Every row gives one point. Before rounding, the points of a table are all equally far from one centre. They may lie mostly on one side of it. Write the centre, to within rounding.

Points (7 x 2):
[[ 12  40]
 [-35  17]
 [-13  58]
 [-18  57]
 [-39  30]
 [-36  44]
 [-18  57]]
Centre: [-13  31]

Points (8 x 4):
[[  3  36 -57   9]
 [ 14  23 -16  65]
 [  5  26  20  62]
 [ 32  41 -16  62]
 [-11  30  31  50]
 [ 45  47 -12  54]
 [ 20  45   6  66]
 [  5  29  25  60]]
Centre: [12 35 -2 12]

Points (12 x 8):
[[ 62 -28  -1  21  16 -54 -29 -35]
 [ 41  -9  39  -8 -20 -65  34 -56]
 [ 49  41 -21  11   2 -61  13 -32]
 [ 74  -4   2  26 -25 -55   6 -41]
 [ 62  12 -11  15  -8 -72   0 -48]
 [ 31  22 -25  22 -22 -68 -25 -16]
 [ 46  11   6  39   8 -75   0 -35]
 [ 73  17   2 -13  19 -59 -24 -33]
 [ 69   1  22  16  -3 -74   7 -42]
 [ 47   9  12  18  -1 -93 -10 -22]
 [ 52   9 -17  30 -10 -73 -17 -23]
 [ 51 -15  20  15  10 -78  39 -24]]
Centre: [ 26  -4   9  -7  -5 -34   3 -16]

Points (13 x 9):
[[  2  60 -36   6  -5  29 -39 -42 -40]
 [  9  51  -4  40 -53  84  -8   1 -36]
 [ -7  68 -33  37 -10  35   1 -21 -42]
 [  2  54 -31 -10 -47  95 -20 -18 -26]
 [ 24  55  -6  30 -45  88 -14  18 -28]
 [  3  29   1  28 -53  47   3 -47 -69]
 [ 18  27   1  57  11  15 -21 -18 -43]
 [ 22  41 -10  12  -7  55 -51 -49 -63]
 [ 24  39  25   9 -66  37 -22 -12 -33]
 [  1  56 -19  21 -23  36 -44 -41 -17]
 [-14  54 -63   9  -4  41 -18  -9 -70]
 [-14  53 -14  18 -27   2 -33  -4 -46]
 [  7  41   6  15 -21  55  34 -47 -46]]
Centre: [ 15   9 -22   4 -18  49  -9  -3 -38]

Points (18 x 12):
[[ 53  -3  28   8 -39 -14  -6 -62 -16   6 -37  25]
 [ 46 -11  18   9 -44 -13  -5 -64  -6  31 -25   7]
 [ 30 -28  29   5 -28   2   0 -37 -11  29 -49  20]
 [ 43  -3  -3   5 -52 -23  10 -71  -4   6 -34  -5]
 [ 37  -4   8  14 -40   3  -5 -80  14   7 -36  -1]
 [ 39 -16  13  -3 -24  -5 -33 -65  23  -1 -46  15]
 [ 45 -18  30  10 -50 -19  -5 -55   1  13 -29  23]
 [ 53  21  25   0 -20   0  11 -45  -5 -21 -29  31]
 [ 63   9   4  17 -31  -5   5 -68 -18  10 -34  11]
 [ 45   3  42  30 -49 -10   1 -46 -13 -10 -16  25]
 [ 44  -8  37  26 -35 -12 -17 -56  16 -23 -44   7]
 [ 61 -11  12  15 -17   1  -7 -74 -20   2 -42  26]
 [ 39 -12  10  13 -19 -10   2 -95   3   9 -13  15]
 [ 67 -18  15  45 -15  -2   7 -66  -8 -11 -38   9]
 [ 64  -4  13   7 -25   3   2 -67  14   5 -30   8]
 [ 43 -14  36  35 -26 -19 -14 -58 -11  13 -50  16]
 [ 44  -9  26  32 -38   0 -13 -84 -15  -4 -23  -2]
 [ 58 -17  22  23 -31  12   4 -64   1  10 -35  11]]
Centre: [ 20 -14  -5  20 -11 -11 -10 -34 -10 -12 -14   6]

Points (23 x 18):
[[  1 -62 -13  -7  25  -7 -33 -33   7  36  26  19   1 -25 -36 -19 -10 -82]
 [ 23 -67  -2 -10   8  12 -11 -19 -33  32  -2  26  10   5 -42 -45 -50 -54]
 [-15 -45 -28   5  21   5 -22 -20   8  51  17  -6  -6 -33 -39 -10 -34 -60]
 [ 19 -67   1  -9  19  17 -30 -27   3  48  15  37   3 -17 -58 -25 -21 -60]
 [ 17 -46 -34   6   6  10 -38 -24 -10  45 -10  37  -2 -29 -49 -13 -37 -46]
 [-29 -68  -9  -6  -1   1  -6 -19  -1  33   3  -6  -6  -9 -43   7 -40 -65]
 [ 17 -53 -14  -2  21  12  -7 -25   5  27  33  18 -10 -19 -63 -16 -53 -51]
 [  8 -95 -30  -5  20   2 -26 -34  22  20 -20  14  -5 -24 -29  -8 -30 -36]
 [  3 -69 -21  -6   9  27 -15 -29  10  65 -11  -5  -7 -28 -44   1 -32 -40]
 [  6 -59  14  13  28  20 -29 -31  21  48  -9  24   5  -5 -52 -27 -34 -57]
 [ 36 -52 -32 -19  10  -2  -2 -29   4  55 -17   6  -9 -28 -47  16 -33 -55]
 [ -1 -30   7  33  11 -13 -20 -36 -28  59  -7 -16   2 -28 -31 -20 -52 -24]
 [  6 -80  -2   9  29  11 -30 -33  -1  37 -13   8   2 -23 -54   3 -39 -46]
 [-24 -29 -30   1  21  31 -17 -26 -20  48 -12  34 -23   2 -55  -8 -23  -9]
 [ 26 -74 -24 -17  21 -18 -38 -13  34  35  10  15   4  -9 -68 -18  -8 -36]
 [-16 -66 -10 -30   0  12 -39 -43  22  37  34  17 -16  -2 -67 -12 -26 -30]
 [ -3 -69 -38 -34  17  27 -15 -30   1  37  31  -4  -8 -25 -31 -15 -29 -55]
 [  3 -53 -21  13  33   3 -44 -20  -4  40   4  22 -18 -35 -37 -37 -33 -30]
 [  5 -69 -11   4  -3   0  -2 -43  -8  61   0  14 -13 -25 -62 -14 -21 -39]
 [ -7 -74 -11  23  19 -27 -36 -47   8  41  -6  22   3 -24 -41  -8 -31 -41]
 [  8 -53 -17   5  43  -6 -13 -13   8  64  -2   0  -6 -22 -43   5 -44 -49]
 [-10 -69 -12  16  32  -7 -24 -40   9  44 -21  12 -19 -14   0 -25 -32 -53]
 [ -3 -44 -14  -1   5   6  -2 -37  16  61 -23  28 -11 -15 -16  -6 -61 -47]]
Centre: [ 17 -29   0 -15  10  -2 -18 -34   0  21   8   2  11  13 -12  -3 -10 -14]

Points (23 x 20):
[[-18 -49   7  15 -76  64 -19  40  30  -9  16  10  41   3 -30   5 -18 -69
    1   6]
 [ -8 -48  -2   3 -73  15 -34  53 -35  31  47  -4  11  23 -24 -16 -11 -12
    9  -7]
 [ 10 -43 -33   2 -56  15   3  48  -7  71  27 -13  20   0 -39 -29  28 -19
   15  -8]
 [-15 -48   3 -15 -48  58   6   4  14  31  42 -11  15  -4 -10 -61  24 -41
   18  46]
 [-21 -91 -11  24 -52  10 -23 -14  12  13  38 -11  37  58  12 -27  -1 -49
  -17  28]
 [-29 -66 -15  28 -50  52  -7   5  12  51   9  -6  60  29 -27 -50   6 -57
   -3  30]
 [-15 -54 -32  37 -61  40 -24  12 -18  55  35   0  43 -19 -22 -18  50 -21
  -13  11]
 [-17 -88 -22  32 -70  62 -15  22  -1  20  16 -10 -12   4 -38  18  22   0
   13  29]
 [-26 -38 -26 -21 -94   5 -34  16 -10  20  11   8  49   4 -42  -5   5 -13
  -37  32]
 [ 12 -55 -36  -9 -44  56  -4  66  18  57  24  25  35  22 -11 -36 -23  -7
   -7  21]
 [-16 -46  -4  53 -61  33 -29  12 -25  37  11 -18  -1   0 -24 -49  -4 -73
  -19  47]
 [-18 -70   3  25 -46  45 -42   0   2  37   0 -12  57  19 -70 -26   5 -49
  -29   2]
 [-23 -42  10   4 -71  47 -28   9   5  38 -23 -32   4  30 -33 -35 -20 -72
    5  25]
 [-30 -53 -19   9 -54  44   0  31  14  28  -9 -22  54  31 -21 -71 -11 -39
   -8  40]
 [ 36 -47 -20  22 -42  53  -2   1  51  42  47  17  33 -18 -21 -25  34 -36
  -26  46]
 [ 37 -77 -47  30 -39  53  -2  24   7  12  26 -17  69  35 -48  23 -16 -36
  -14  -4]
 [ 14 -62 -26  28 -17  44  -5  36  44  20  44 -19  55  29 -45 -56 -54 -35
    0  16]
 [-20 -63 -25  44 -63  47 -60  10  17  39  10 -32  53  11  -8 -37   3 -27
   10  21]
 [-40 -54 -10  16 -48  19 -20  14  27  48   6  -4 -16  27 -65 -58  14 -48
  -28  12]
 [ 14 -10 -31  -5 -69  55  -5  -8   3  45  31 -13  13  16 -36 -72  20 -25
    9  -9]
 [-17 -56 -22  48 -95  45 -31  25  19  10  40  11  -6   7 -39 -12 -15 -20
   -3  31]
 [ -9 -82 -30  23 -73  28 -50  34   2  10   7   8 -19 -40 -25 -21  -8 -37
  -13   9]
 [  9 -73 -19  69 -52  18 -15  19  20  45   5  27  14 -21 -61  -9   4 -66
  -18  15]]
Centre: [ -7  -7 -26  20  14  15  -9 -11   7  -1  -6  10  10   4 -13   3 -16 -13
   1  11]

Points (30 x 24):
[[ -3  58  10 -22   4 -23  -3  29  15  41 -43   4  53 -14 -62  39  61  45
  -22  30   9  12  -4  46]
 [ 13  61   6 -10  13  25   9 -12  84  62 -39  -1  23  -4 -40  58  38   1
   23  23 -15  37 -26  39]
 [ 20  18  12 -63  22 -17  16  34  13  41 -56  48  34 -17 -38  52  53  -2
   37  27 -17  17  16   7]
 [-18  21  -4 -70  69  -5  17  26  25  66  -8  39  12 -38 -43  37  63   8
   31  -3   0  36 -24  29]
 [-14  61   2 -38  22 -10  -2   5  28  38 -48  34  42  34 -10  26  40  -8
   16  16   7  -7 -60  12]
 [ 16   4 -17 -44  52 -12  34  31  33  48  -5  48  65 -21 -44  71  38  15
   18  -5  16  -5   0   9]
 [-26  30  55 -46  34 -13  37  19  59  38 -28  64  29 -41 -20  34  15  38
    2  12   3  22 -48  13]
 [ 14  27  10 -57  18 -15  -9  26  44  49 -30  40  29 -13 -57  39  24  -1
  -35  -5  33  30 -34 -27]
 [-14  51 -31 -60  10 -12   6  50  21  50  27  49  43 -19 -26  65  31  23
   23  42 -26  12   1  16]
 [ 15   6 -22 -38  73  13  32  16  50  83 -35  19  15  17 -31  64  47 -13
   13   5   8   5 -10  31]
 [ 16   6  12 -43  16   6  -2 -16  64  74 -49  53  54 -16  -8  54  29   4
  -16  29  28  18  -5   1]
 [-20  56  22 -45  13  -3  -4  30  53  65  20  49   9 -24 -37  20  44  15
   17  26  19 -10 -16  87]
 [ 19   9  -6 -13   9   5   4  46  11  72  16  30  57 -33 -38  43  46  56
    2  18 -22  34 -40  -6]
 [-16  10   7   3  71 -29  19  38  72  67 -27  55  28 -35 -44  63  28   7
   17  20  15  20  17 -19]
 [-12  13 -24 -28  57  33  33   5   1  33 -44  54   4   4 -58  46  60  39
   45  34  10   3  -5  25]
 [  3  51  19 -19   0  19  53  -6  40  27 -25  78  39 -42 -24  29  48  28
    9  38  -2 -15  -2 -13]
 [  1   6   7 -22  10  22  45 -15  44  58 -23  59  42 -13 -41  33  46 -15
   45   0 -21  31 -12  -8]
 [ 62  41 -44 -36  19  12  40 -20  47  55 -16  20  22 -23 -51  27  64  24
   18  23  17  37  20  -8]
 [  7  22   3 -48  26  23  24  22  40  58 -28  30  38  -1 -14  47  79  12
   37  45  29  19  -3   8]
 [ 31  10   5 -31  54  -4  16   6  95  38 -27  28  45 -15 -30  53  42  38
   42 -27 -15 -10 -11  -5]
 [ 14  29  -7 -30  22 -20  43 -13  36  79 -24  23  14 -17 -29  70  83  47
   34  16  39  38  12  30]
 [-31  58 -13 -54  42   1  20 -15  38  64   3  50  21 -13 -14  70  62  15
   24 -23 -17  15 -30   6]
 [  1  -4   5 -72  32  14   3  22  20  38 -25  38  47 -56 -40  67  14  12
   41  -2 -31   8  -9  28]
 [  1  13   3 -28  24 -36  44  45  27  56 -28  63  -5 -35 -23  57  53  38
  -40  48  17  22  -5  -6]
 [ -7  47 -19 -39  29  14 -15  62  61  67 -23  51  25 -20 -60  43  28  54
    2  11   2  21   7  30]
 [ -6  20  19 -63  31   1  36  30  35  78  35  47  26 -20 -11  13  49   1
   35  46   4 -35  -8  -5]
 [-12  62 -23 -59  54   3  13  -9  14  42 -54  36  28 -42 -27  38  51  65
    4  31 -20   3 -27  14]
 [-38  24  -4 -45  -1  18  38  21  64  50  -8  59  44   0 -19  47  50  42
    0  26   0  28   1  19]
 [-21  30  -2 -25  29  -3   3  10  40  47 -10  30  19  12 -91  93   9  47
    7  21 -39  -4   5 -20]
 [  5  -2 -12 -37  37   6 -13  31  26  22 -73  27  -1 -14 -38  45  64  46
   19  30  24 -41 -25  11]]
Centre: [  2  20   2  -4  26 -12   0  -6  17  34   2   4 -16 -15  -5  18   0  29
   8   6   2   5  14  12]

Points (28 x 24):
[[ 15 -52 -40  17  -1  49 -14  62  -5  19 -10 -70  -1  -8 -12  -8 -18 -12
   22  47  19  10 -28 -57]
 [ 31 -40 -35  65  26  65  -6  27 -30  22  -8 -52  -3  -1 -11   5  -6 -14
   35  31  17  10 -23 -53]
 [  9 -41 -55  31  10  24 -28  51 -27  11  14 -61  -2   0 -24   7   5  -6
   12  29  45  20 -15 -61]
 [  0 -67 -27  14 -17  50 -39  50 -15  41 -32 -73  -1   9 -25  26   4 -34
   34  -1  17   9 -21 -36]
 [-20 -71 -23  14   1  45 -31  34  -4  30  14 -95  21 -14 -11 -14   3 -21
   27  18  30  14 -25 -33]
 [ 20 -53 -56  22   1  24 -25  47 -24  14 -24 -62  21 -10   2  20 -10   6
   46  11   2  16 -12 -66]
 [  8 -52 -19  34  -2  29   6  51 -17  27  21 -73  12  27 -18   4 -11 -19
   10   3  49  -6 -21 -39]
 [ 26 -68 -29 -14 -20  52 -25  36  -2  54  -1 -70 -25   4 -10  15  21 -29
   32   7  37  29 -38 -29]
 [  2 -63 -52  21  10  44  -3  55 -30  38  -6 -70  10 -28 -39  -4   9 -24
    9  32  12  22  13 -49]
 [ 18 -36 -30  35   7   8 -31  18 -11  37 -23 -77  21 -18  -7   9 -18 -19
   34  35  13  26 -34 -61]
 [  0 -33 -44  25   4  42 -46  60 -20  18  -7 -76  23  -1 -22   1  17  -2
   14  -1  29  35 -14 -45]
 [ -7 -69 -40  43   9  26 -15  36 -19  16   3 -75   9 -38   7   3  19 -20
   40  22  18   5 -37 -59]
 [ 14 -38 -50  26  -4  36 -37  61 -28  28 -17 -82  19  -2 -10   2 -14  -9
   17  24  16  13 -24 -41]
 [ -7 -57 -34  26  -6  32   8  43 -19  29   2 -52   0 -14 -26   9   2 -19
   35  39  44   7 -33 -76]
 [-14 -46 -27  34   0  18 -13  45 -20  34   3 -84   7 -10  -9   5 -11  -5
   16   5  25  35 -13 -57]
 [ -2 -51  -8  33 -32  45 -25  26 -12  31 -19 -72  15 -19 -21  -5  19 -18
   33  16  11  58 -19 -51]
 [-25 -36 -32  20   2  46   4  43 -19  17 -12 -80 -15  -7 -38  20  19 -30
   41  24  42  23 -11 -43]
 [ -9 -48 -32  11   5  26 -12  66 -33  11  10 -64  -8   5 -34   8 -23 -30
    7   7   6  27 -20 -47]
 [ -9 -50 -32  29   5  47 -17  33 -14  31 -26 -71   8 -11 -12 -19  -3 -55
   15  12  17  28 -38 -49]
 [ -1 -57  -4  -3 -31  30 -18  30 -29  15  -2 -92   4 -27   4  -9   8 -19
   23   3  20  40 -14 -68]
 [  9 -47 -51  22  28  29 -13  52 -14  13 -11 -77  18 -16  -7 -32  -6 -43
   17   7  14   9 -32 -32]
 [  5 -38 -29   8   8  56 -26  37 -38  23 -20 -89   4 -21 -39  31  -9  -7
   -2  34  18   8 -15 -83]
 [ -1 -52 -46  11   3  41 -23  35   3  13 -11 -91  22   4 -15  -7  -2 -41
   19  29   5  11 -25 -62]
 [ -6 -33 -51  16  15  81 -21  30 -27  31  -7 -87  10 -24 -15 -29  -7   5
   23  -4  36  19 -10 -37]
 [-26 -69 -38  -7  15  45 -16  12 -24  37 -34 -74   4   1 -26 -13   8  -9
   50   6  33   1 -41 -39]
 [  7 -61 -28  27 -19  38 -16  61  -3  21 -37 -52  14 -24  -6  -7   9 -16
   31  19   4  28   2 -64]
 [ 13 -52 -41  48   3  31 -17  36 -25   3 -19 -53  -4 -23 -32 -10  -3 -27
   39  -9  48  22 -29 -44]
 [-36 -27 -31  31 -11  53 -15  43  -6  18  -2 -91 -10  -9 -34 -15 -14 -14
   36   3  14  11 -20 -25]]
Centre: [ 14 -20 -17  -7  -5  38  -7  -4 -11  16   0 -30   6 -29 -16  14  19  -4
   1   4   1 -15 -13 -17]

Points (29 x 24):
[[ 67 -10  37   2  53 -20  35 -14  -2   4 -71  81 -12   1  26 -18  36  23
  -13 -52 -43  31 -48  -7]
 [ 37  53  48  -2  44   4  25   8  -7  33 -56  54   2  27  28   5  25   3
  -33 -47 -57  11 -45  41]
 [ 55   4  61  13  21  12  49   6   6  12 -77  21  15  13  44  -9 -19  19
  -14 -37 -50   1 -63  18]
 [ 44  11  58  13  39  -4  15 -23   7  36 -89  22 -25   4  47 -19 -24  16
  -13 -42 -48  29 -14  24]
 [ 37  -2  40  17  50 -23  38 -23 -24  -5 -65  39  17  14  50   8  15   5
   -5 -64 -57   0 -63  -7]
 [ 61  51  53  18  43 -16  18   5   2   1 -57  37  -6  -6  42 -25  30   9
  -22 -35 -66  40 -27  21]
 [ -1 -14  33  25  42  39  47 -20 -11   8 -82  57  -9   2  36   9   0   1
  -38 -59 -53  16 -43  30]
 [ 33  25  68  14 -21  14  48 -12 -26  32 -60   6  15  23  36  -2   5  18
  -11 -45 -32  -9 -23  42]
 [ 17  -1  57  29  35   2  29  -3  -7  12 -83  51  26  26  47  -8 -14   8
  -29 -95 -31  17 -20  10]
 [ 62   5  34 -17  14  17  48 -39  14  41 -61  42  23  -4  15   7   4  16
   -2 -93 -36  16 -46  12]
 [ 30  10  43  21  11  19  64 -15  -5   5 -62 -13   7  -8  55  32  18  -4
   19 -30 -67   9 -45  29]
 [ 46   9  76  -1   9 -16  35   0 -28 -23 -38   7   9 -18  43  35  -4   9
  -20 -77 -54  24 -39  13]
 [ 52  16  48  19  39  20  15 -37 -10  21 -53  -2  30  -7  38   0   9   7
  -42 -50 -39   9 -49  19]
 [ 52  -1  87  18  15  20  12   0  25  38 -47  34  -5  17  23 -30  32  24
  -21 -63 -47  21 -32  28]
 [  7   4  54   2  27  25  32   9 -11  17 -80  55   7  24  23   5   7  -1
  -37 -94 -35  22 -18  44]
 [ 20  25  26  48  19  25  46 -26   3  24 -64  38  -7  -2  70   9  28  19
  -21 -88 -62  23 -18   5]
 [ 35 -10  38  -3  25  34  -7 -27 -18  15 -95  18 -11  -8  51  27  19   3
  -34 -66 -20  26  -7  18]
 [ 46  21  49  11   6  -1  58 -10  33  11 -91  28  -8   1  -3  18   6  -4
  -19  -6 -45  13 -54  16]
 [ 18  22  32  13  25 -21  63 -14 -10 -13 -77  56  11   5  62  46  45  26
   26 -42 -31  21 -32 -23]
 [ 14  18  23  44  30  -2  35  -1 -19  11 -89  32  10  14  24   2 -34 -10
  -39 -54 -60  39 -26  23]
 [ 16  25  38  41  13  20  35 -20 -20 -15 -49  31  16  -1  72   5  21  22
  -68 -58 -47  11 -17  10]
 [ 17  -7   0   9 -11   0  86 -16 -16  -2 -76  35   6 -21  29   0  22  24
  -34 -56 -74  14 -24  13]
 [  7  -1  58 -33  48  21  60   1   1  45 -24  37 -19   0  68   1  51  26
  -48 -51 -29  17 -16 -18]
 [ 21  34  11  16  18  37  72 -11   6 -10 -46  24   9  39  79  -2  16  -6
  -49 -65 -33 -16 -24  17]
 [ 49  18  60   5  29  -1  53 -32  -2  31 -46  31  -3 -14  52   1  -5   7
  -21 -68 -58  39 -52  28]
 [-17   1  42  14  34  -9  75 -31  -8   9 -25  16   4  18  47   8  46  34
  -35 -58 -56  -9  -1  47]
 [ 38   6  54  16  46   6  38 -30 -42   7 -34  53  12  25  51  -7  -6  -7
  -30 -82 -45  38 -23  16]
 [ 24  27  64   6  42  21  37 -31 -38   4 -28  17   8  26  29  11 -12   0
  -38 -57 -47   5 -29   4]
 [ 40 -10  42  13  36  33  65 -16  31 -11 -51   8   1  17  33  13  43  19
  -57 -44 -21  -7 -54  -5]]
Centre: [ 18 -10  -3  13  11 -10  20  18  20  10  -3  39  -6  -8  28   9   4  -1
   2 -33  -4  10  -4  11]
